Each row is a point. Before rounding, the points of a table are all equally far from one centre. They may lie mostly on one side of it. Write the centre, to within rounding.
In the rows, 128 means zero.

Points:
[[106  96 176]
 [119  67 174]
 [113  87 181]
 [156  72 183]
 [130  52 152]
 [123  96 189]
 [183  77 150]
 [126  74 184]
 [110 121 169]]
Centre: [142  96 147]

Points, 18 rows:
[[155 119 213  92 143 151 148 142 151 189 155 177]
 [209 119 144 144 210 144 208 115 157 149 149  91]
 [145 105 181  77 162 132 189 111 138 154  70 162]
 [105 100 148  70 175 117 168 179 161 179 115 153]
 [190 138 150 150 204 122 165 185 127 148 125 210]
 [166  59 192 120 178 150 174 144 129 116  93 176]
 [102 143 124 112 155 135 174  92 153 157  84 134]
 [131  69 167  70 165 183 130 104 145 192 160 150]
 [149 131 156 148 165 179 206 158 155 177 121 180]
 [130  88 165 134 178 205 153 110 121 158  89 135]
 [184  63 145 109 162 117 177 106 189 115 170 108]
 [150  59 170  80 172 173 182  86 159 144 184 119]
 [197 103 181 108 214 161 165 157 145 164  91 176]
 [178 136  96  80 189 177 216 131 173 163 127  97]
 [157  60 212  85 188 131 132 119 144 138 136 150]
 [218 161 144 141 194 178 131  86 164 137 156 133]
 [196  41  85  72 198 172 158 121 117 138 115 102]
 [209 175 131  74 201 185 166  93 126 169 188 179]]
Centre: [167 121 126  98 166 144 155 136 109 133 152 142]
